Each row of a before or after table is a point. The points were changed in one or more steps. Then noise was added and the rows were shuffled. The steps act on columns, c1 being the first. What was done? A step turns or swaps two columns, mirrors them in a line or flattens them onto one, adds a multiple of one to another, or multiplies or shifts one. Angles are multiples of 10 degrees, from the lower column toward the higher: turns from -170 to 170, lines from 10 to 170 but not 90. Use the fewest steps. Two steps may share a column if one is a turn and the other turns, adds or multiplies; they go together, in the order done. Otherwise the lowest column goes first.
(in the rows, 128 means zero)

Before:
[[ 78 104 110]
 [ 32 194 125]
 [118 138 164]
 [130 131  51]
 [138 161 111]
 [ 84 135 159]
 [ 82 161 153]
 [ 64 160 136]]
After, 8 rows:
[[103 159 138]
 [154 194  84]
 [104  93 114]
 [ 50  98  67]
 [100  97 136]
 [154 124  91]
 [139 100 137]
 [ 79 101 103]]
Steps: shift c1 by 20; mirror c2 and c3 in the line at 120 degrees

Before:
[[165  73 158 187]
 [125 138 155  76]
 [127 147  72 188]
 [210 152  71  91]
 [123 135 115 110]
 [119 134  78  83]
 [161 129 165 121]
 [169  93 170  74]
 [163 168  70 143]
 [162 189  82  88]
 [114  71 105  65]
 [196 107 156 130]
 [113  84 130  62]]
After:
[[119 142 153 184]
 [135 133 111 146]
 [145 146  71  75]
 [ 56 104 155 101]
 [119 144  81 174]
 [ 81 188  81 155]
 [ 96 126 166 118]
 [124  81 128 187]
 [128  61 100 189]
 [ 65  89 171 170]
 [ 36 155  72 141]
 [127  71 155  55]
 [ 99 180  76  99]]
Steps: turn c1 and c4 by -160 degrees

Before, 8 rows:
[[ 82 129 122 132  88 113 137 130]
 [131 147 164 102 109  99 108  54]
 [133  93 187  82 100 164 142 128]
 [134 117 154 120  77  95 111 105]
 [ 77 128 189 142 105 158  82 143]
 [117  72 197 147 115 122 198  94]
 [ 83 149 141 104  75  49 172 168]
 [154 188 119 142  81 163  90 150]]
After, 8 rows:
[[163  17 219 115 147 124  63  95]
 [118 107 162  78 121  98 142 104]
 [174 131 122  87 134 113 137 129]
 [160 131 208 106 140 160 189 142]
 [ 90 248 118  81 141 163 153 149]
 [127  56 205  99  83 164 116 127]
 [120 167 176 108 101  99 145  54]
 [185 169 146  75 102  50 101 168]]
Steps: turn c1 and c7 by -160 degrees; multiply c2 by 2; multiply c3 by 1.3; swap c4 and c5

Before (10 x 11):
[[172  79  96 179 100  71 107 158  81  98  42]
 [154  36 129 206  89 108 125 146 113  76  81]
 [148 183 181 116 168 144 152 126 164 124 127]
 [116 147 116 140 189 147 119 102 166 156 127]
 [ 72 104 121 137  96 106 106 180 147 153  94]
 [ 95 156 154 152 211 124 174 140 141 132 111]
 [100 114 100 198  83 133  97 165 125  90  44]
 [111 161 143 126 185 153 131 133  99 115 159]
 [130  67 128 134 137 137 105 159 122  88  45]
 [114 150 140 138 159 180 164 137 120 180 108]]
After:
[[100 174 160 182  69 131 158 165 124 234 167]
 [ 94 164  97 122 213 124  93 139 140 140 148]
 [170 137 164 198  76  70 140 159  78 234 177]
 [155 128 130 250  52 108 132 146 112 206 129]
 [ 73 119 139 152  88 106 148 179 145 148 175]
 [112 150 112 102 192 152 124 133 100 106  93]
 [149 154  70  77 184 143 118 124 162 134 124]
 [132  96 132 175 123 136 151 160 122 236 167]
 [114 150 144 122 190 148 134 103 166 111 151]
 [114 149 111 116 163 181  94 138 120 116 185]]
Steps: turn c2 and c4 by -50 degrees; add -0.3 times c4 to c5; turn c3 and c7 by 170 degrees; multiply c11 by 1.3; turn c10 and c11 by 130 degrees

Before:
[[199 148 138  84 186 108  87 143  91 171 194 186 137 202]
 [137  99 114 127 192  77  55  92 151 120 170 130 132 126]
 [146 197 178  65 133 118 138 147 148 189 194 192  79 232]
 [149 111  99 120 104  83  76  80  86 143 152 183 153 132]
 [ 87  94 117 154  81 164  85 103 111 126 116  90 187 122]
 [101 203 162 169 165 150  95 194 190  60  73 140 105 199]
 [153 108  68 126 107 115 117 142 135 171 146 157 167 101]
 [107 111 116 151 107 207 144 142 159  89  51 137 118 186]
 [ 58 103  69 100 106 160  67 103  96 130 120 124 151  89]]
After:
[[149 111  64 121 167 155  94  98  87 145 176 174 156 133]
 [100 198 130 167  79  69  75 168 192  61 110 146 107 198]
 [147 198 174  62 116 198 106 136 144 191 139 188  76 234]
 [139 100  54 126 183 174  62 159 154 123 175 127 135 119]
 [106 112 133 152 113  48 156 115 161  87  48 142 118 186]
 [ 59 103  32 101 140 116 106 107  96 133 100 144 150  88]
 [ 84  94  86 153 133 116  90  90 112 126  87 106 191 124]
 [153 108  74 126 103 146 154 114 135 168 141 150 171 102]
 [197 149 101  80 138 192  83 169  92 172 145 164 140 202]]
Steps: add -0.3 times c1 to c12; multiply c7 by 1.3; turn c3 and c7 by -40 degrees; turn c5 and c8 by 70 degrees; multiply c8 by 0.7; turn c6 and c11 by -90 degrees
